Every row gives one point. Each copy is the shape, with its points in the same order, stretched, turned, moved and blurred by noise. Say if it was mirrored as well.

Shape (7 x 2)
[[ 0.41  1.02]
 [ 0.46 -0.67]
 [-0.52  0.64]
 [ 0.34 -0.08]
 [ 0.88  0.02]
 [-1.14  0.02]
 [-1.36  4.00]]
Copy 1 (7 x 2)
[[ 0.75  1.12]
 [-0.62  0.33]
 [ 1.07 -0.08]
 [-0.04  0.81]
 [-0.12  1.27]
 [ 0.83 -0.84]
 [ 4.59  0.08]]
Copy 1 is: mirrored
Copy 2 (7 x 2)
[[-0.89  1.84]
 [-1.45 -0.61]
 [-0.12  1.09]
 [-1.29  0.63]
 [-1.61  0.73]
 [ 1.02  0.01]
 [ 2.86  5.11]]
Copy 2 is: mirrored

Shape (8 x 3)
[[-1.70 -0.23 -0.14]
 [-0.78 -0.33 -0.94]
 [-0.72  2.09  0.14]
 [-1.85 -0.39 -0.41]
 [-2.51  2.36 -0.15]
 [ 2.66 -0.71  2.17]
 [ 2.21  0.04 -0.55]
 [-2.34 -0.48 -0.86]]
Copy 1 (8 x 3)
[[-0.54 -0.65 -0.58]
 [ 1.02 -1.42 -0.12]
 [-2.26 -0.66  1.11]
 [-0.14 -0.81 -0.66]
 [-3.66 -1.47  0.49]
 [ 1.91  3.37  0.94]
 [ 2.75 -0.27  1.17]
 [ 0.05 -1.45 -1.07]]
Copy 1 is: mirrored
Copy 2 (8 x 3)
[[ 0.93 -1.12 -0.30]
 [ 0.02 -0.88 -0.60]
 [ 0.62 -1.22  1.62]
 [ 0.82 -1.25 -0.64]
 [ 0.83 -2.46  1.24]
 [ 1.77  2.25  1.88]
 [-0.50  0.90  0.56]
 [ 0.56 -1.68 -1.05]]
Copy 2 is: only turned
Copy 3 (8 x 3)
[[-0.73 -1.17 -0.94]
 [-1.29 -1.41  0.48]
 [-1.50  2.34 -0.51]
 [-0.99 -1.59 -0.79]
 [-1.69  1.74 -2.12]
 [ 0.70  1.71  2.37]
 [-1.48  0.67  3.15]
 [-1.01 -2.21 -1.15]]
Copy 3 is: mirrored
Copy 4 (8 x 3)
[[ 0.61  0.52  2.19]
 [-0.09  1.09  0.79]
 [-1.65 -1.43  2.42]
 [ 0.73  0.77  2.09]
 [-1.76 -0.79  4.68]
 [ 2.16 -2.88 -2.66]
 [-0.51 -0.32 -2.41]
 [ 0.45  1.52  2.58]]
Copy 4 is: mirrored

Shape (7 x 4)
[[ 1.72  0.74 -1.85 -0.91]
 [-0.37  1.17 -0.62  1.15]
 [ 0.21  0.03  2.08  2.33]
 [-0.42  3.95  1.40  0.52]
 [ 0.22 -2.33  1.03 -0.20]
 [ 2.13  1.00 -0.95  0.19]
 [ 0.53 -1.37 -0.27  1.64]]
Copy 1 (7 x 4)
[[-1.32  0.29  0.29 -1.78]
 [-0.53 -0.07 -1.60  1.05]
 [ 2.48 -2.24 -1.06  2.25]
 [-2.26 -4.59 -0.79  2.25]
 [ 2.44  1.32  1.48  1.38]
 [-0.15 -1.17 -0.37 -1.68]
 [ 2.53  0.82 -0.79  0.60]]
Copy 1 is: mirrored
Copy 2 (7 x 4)
[[-1.39 -0.68  0.61  1.64]
 [-2.25 -0.16 -1.50 -0.07]
 [-1.01  3.17 -0.96 -2.33]
 [-0.61  3.54 -1.52  0.59]
 [ 0.53 -0.14  1.64 -0.21]
 [-1.62  0.88  0.70  1.09]
 [-1.93 -0.21  0.05 -1.29]]
Copy 2 is: only turned

Shape (13 x 8)
[[ 1.25  0.75 -1.24  2.77  1.49 -0.71 -0.06  1.97]
 [-1.40  3.06  0.34 -0.14  1.05  1.52 -0.83  0.18]
 [ 0.08 -0.82  1.17  1.08 -1.09  0.68 -1.29 -0.76]
 [ 2.28 -1.49  0.98 -1.98 -0.21 -1.24 -0.36  2.87]
 [-0.43 -1.25  0.32 -0.34 -0.58 -0.68 -3.05  1.62]
 [-2.72 -0.76 -0.10  1.65  0.55  1.10  0.71 -0.08]
 [-0.94  1.66 -1.85 -0.25  0.29  0.44 -1.50  2.16]
 [-1.72 -0.90  1.48  0.40  1.48 -1.31 -0.62 -1.12]
 [-2.66  0.92  1.32  0.53 -0.08  2.11 -2.90  1.12]
 [-1.30 -2.37  0.81 -0.83  1.69  1.40 -0.77  1.20]
 [-0.85 -0.89  1.16  0.13  0.31  2.76 -1.19 -1.25]
 [-0.49 -3.26  2.72  2.59  1.50  1.37  0.28  2.08]
 [ 0.90 -1.21  0.26  0.22  0.58 -0.74  0.70  1.55]]
Copy 1 (13 x 8)
[[ 1.49  0.85 -1.04  0.71  1.70 -2.30 -1.97 -2.53]
 [ 1.91  1.79  1.39  0.69 -1.76  0.61 -0.01  0.14]
 [-1.43  0.69 -1.02  1.42 -0.12 -1.25  0.08  0.08]
 [ 0.52 -2.56 -1.82 -1.20  1.32 -1.84  1.17 -1.28]
 [-0.26 -1.92  0.39  1.09 -0.69 -1.97 -0.21  0.12]
 [ 0.65  1.57  1.37  3.84  0.83  0.87  0.62  1.07]
 [ 1.27 -0.40  2.35  0.01 -1.04 -0.30 -0.34 -1.27]
 [ 0.49  0.25 -0.73  2.46  0.50  0.41 -1.07  1.89]
 [ 1.29  0.78  2.01  2.69 -1.80 -0.83  1.06  1.43]
 [ 1.32 -1.27  0.45  3.23 -0.23  1.04  1.97  0.95]
 [-0.48  0.44 -0.06  2.59 -1.53  0.99  1.35  0.67]
 [ 2.33  0.88 -2.07  4.78  2.88 -2.38  1.50  0.94]
 [ 0.63 -0.53 -1.18  0.68  1.70 -0.67  0.22 -0.79]]
Copy 1 is: mirrored
Copy 2 (13 x 8)
[[-0.36  0.14 -1.96  1.50  0.88  2.85  1.75  0.15]
 [ 0.25 -0.70  1.49 -0.75 -2.89  1.90  1.13  0.21]
 [ 1.84  1.62  0.27 -0.38 -2.36  0.56 -0.81 -0.85]
 [-0.93 -1.08 -2.78 -0.26  0.74 -1.63  1.22 -2.79]
 [ 1.39  1.27  0.17  0.34 -2.04 -1.13  2.22 -1.17]
 [-0.80  2.67  2.29  0.21 -1.18  0.70 -1.44  0.60]
 [ 0.56 -0.91  1.72  0.61 -0.38  0.70  3.61 -0.23]
 [-0.15  1.24 -0.60 -0.32 -3.14 -0.74 -1.75  1.50]
 [ 0.83  2.85  2.87 -0.07 -4.33  1.27  1.49 -1.31]
 [-1.64  3.29  0.41 -1.48 -1.51 -0.72 -0.46 -0.77]
 [ 0.85  2.77  1.48 -2.02 -2.89  0.82 -1.30 -0.40]
 [-2.95  6.18 -1.30  0.33 -1.29  1.70 -2.18 -2.44]
 [-1.12  0.24 -1.66  0.29  0.62 -0.23 -0.22 -0.97]]
Copy 2 is: only turned
Copy 3 (13 x 8)
[[ 0.35  0.81  1.49  1.78  1.86  0.80 -2.08 -2.34]
 [ 0.50  0.71 -0.82 -0.03 -2.01  0.38  0.93 -3.53]
 [ 1.04  1.70  0.26 -0.59 -0.09  0.98  1.32  0.63]
 [ 1.87 -1.68  1.75 -1.25  1.89 -2.63 -2.25  1.62]
 [ 2.03  0.38  1.67 -0.59 -1.62  0.18 -0.91  1.05]
 [-1.23  3.14  0.51  2.28 -2.29  0.21  0.81 -0.32]
 [ 0.67  1.29 -0.15  0.43 -2.99  0.19 -2.10 -1.67]
 [-1.18 -0.47  1.92  0.16 -0.78  0.71  1.86  0.02]
 [ 1.79  2.36  1.26 -0.16 -3.50 -0.15  1.05 -2.07]
 [-0.03  2.26  2.37 -0.31 -1.48 -2.16 -0.16  0.18]
 [-0.24  3.17  0.74 -0.89 -0.83 -0.20  2.07 -0.69]
 [ 1.07  3.46  4.31  1.82  1.67 -2.19  0.83 -0.17]
 [ 0.00  0.23  1.19  0.71  1.17 -1.31 -1.03  0.79]]
Copy 3 is: only turned

Shape (14 x 9)
[[ 0.33  0.97  3.25 -1.71 -0.29  0.82  0.85  0.30  0.08]
 [-1.34 -0.33  0.23  0.21 -0.85 -0.62 -1.98  0.36 -1.13]
 [-0.19 -1.38  2.87  0.41  0.26 -0.82 -2.56  0.37 -0.48]
 [ 2.59 -0.02 -1.15  0.52  0.87 -2.08  0.63 -3.85  0.05]
 [ 1.66  1.47  0.45 -1.02  2.28  2.65  1.15 -0.06 -0.51]
 [-0.30  0.28 -0.32  0.73  1.70  0.08 -1.86  1.43  1.10]
 [ 0.01 -0.89 -0.42 -0.50  2.43 -0.66 -1.13  2.68 -0.98]
 [-2.79  2.66  0.79 -0.32 -0.25  0.08 -2.37  1.15 -0.05]
 [-0.33  0.06  0.56  0.27  0.28  0.27 -0.16  0.19  0.42]
 [ 0.69 -0.03 -1.58  0.72  2.18  2.03  1.29 -0.79  1.84]
 [ 2.69 -0.03 -2.68  0.48 -0.75 -1.01  0.46 -0.97  1.03]
 [ 1.86  1.22  2.72  1.16 -0.45  3.70 -0.23  1.44 -0.01]
 [-0.24  1.21 -0.14  0.13  0.42 -0.68  2.47 -2.35 -1.12]
 [-1.51  0.43 -0.22 -1.22  1.71  4.01 -1.19 -0.42  0.88]]
Copy 1 (14 x 9)
[[-1.68 -0.26  1.31 -2.70  2.82  0.33 -2.37  1.63  0.08]
 [-2.72  1.05 -1.52 -0.60 -0.74 -0.99  1.51 -1.51  1.88]
 [-2.05  0.11  1.40 -3.84 -1.95 -1.44  1.20 -1.31  2.22]
 [ 2.96 -0.42 -1.73  0.80  0.50  2.98  1.15 -0.24  0.95]
 [ 2.10 -2.71  1.86  2.32  3.24  0.93 -2.06  0.62  1.28]
 [-0.47 -0.97  0.95  0.88 -1.30 -0.66  0.79 -3.28 -0.49]
 [ 0.24  1.07  2.57  1.71 -1.87  0.59  1.19 -2.14  1.40]
 [-4.19 -0.21 -1.85  0.32  1.84 -1.10 -0.05 -3.61  0.03]
 [-0.58 -0.28  0.06 -0.22  0.69 -0.67  0.42 -0.60 -0.45]
 [ 2.74 -2.69  0.76  2.76  1.83  0.14  0.87 -0.54 -2.05]
 [ 1.43  0.27 -2.02  1.94 -1.54  2.22 -0.75 -0.41 -0.62]
 [ 0.18 -3.08  0.99 -1.32  0.99 -3.66 -4.04  0.84  1.35]
 [ 1.70  0.93 -2.01  1.55  4.44  0.69  0.57  1.17 -0.30]
 [-1.39 -4.30  0.82  1.50  2.91 -0.41  1.26 -0.83  0.48]]
Copy 1 is: only turned
Copy 2 (14 x 9)
[[-0.17  0.63 -0.68 -0.58  1.13 -0.23  1.15  0.98  3.01]
 [-0.97  0.54  2.14  0.02 -1.73  0.07  0.38  0.41  0.20]
 [-1.47  0.43  0.23 -2.42 -1.26  0.13  2.37  0.16  1.35]
 [ 2.01 -1.40 -0.55 -0.50 -0.66  0.70  1.79  0.81 -2.33]
 [-0.03  1.10 -2.49  1.67 -0.34  1.82 -1.31  1.52  1.87]
 [-0.87  1.86 -0.74 -0.52 -1.29 -0.30 -1.47 -0.77  0.16]
 [ 0.17  0.71  0.35 -0.62 -3.92  0.79 -1.93 -0.33  2.58]
 [-1.69  2.07  0.99  2.56 -1.27 -1.17 -0.32 -0.53  0.44]
 [-0.63  0.75 -0.01 -0.52  0.13 -0.03 -0.43 -0.17  0.51]
 [-0.13  1.63 -1.67  0.00  1.77  1.59 -2.77 -0.84 -0.91]
 [ 2.74  0.22 -0.13 -1.19 -0.75 -0.81 -0.75  1.92 -1.55]
 [-1.83  1.52 -3.31 -0.75  1.45 -0.67  0.42  3.31  2.07]
 [ 0.13 -1.34  0.56  1.48  0.64  0.93  0.02 -0.45 -0.64]
 [-2.07  3.67 -0.55  2.55  1.57  2.99 -2.43 -0.45  0.31]]
Copy 2 is: only turned
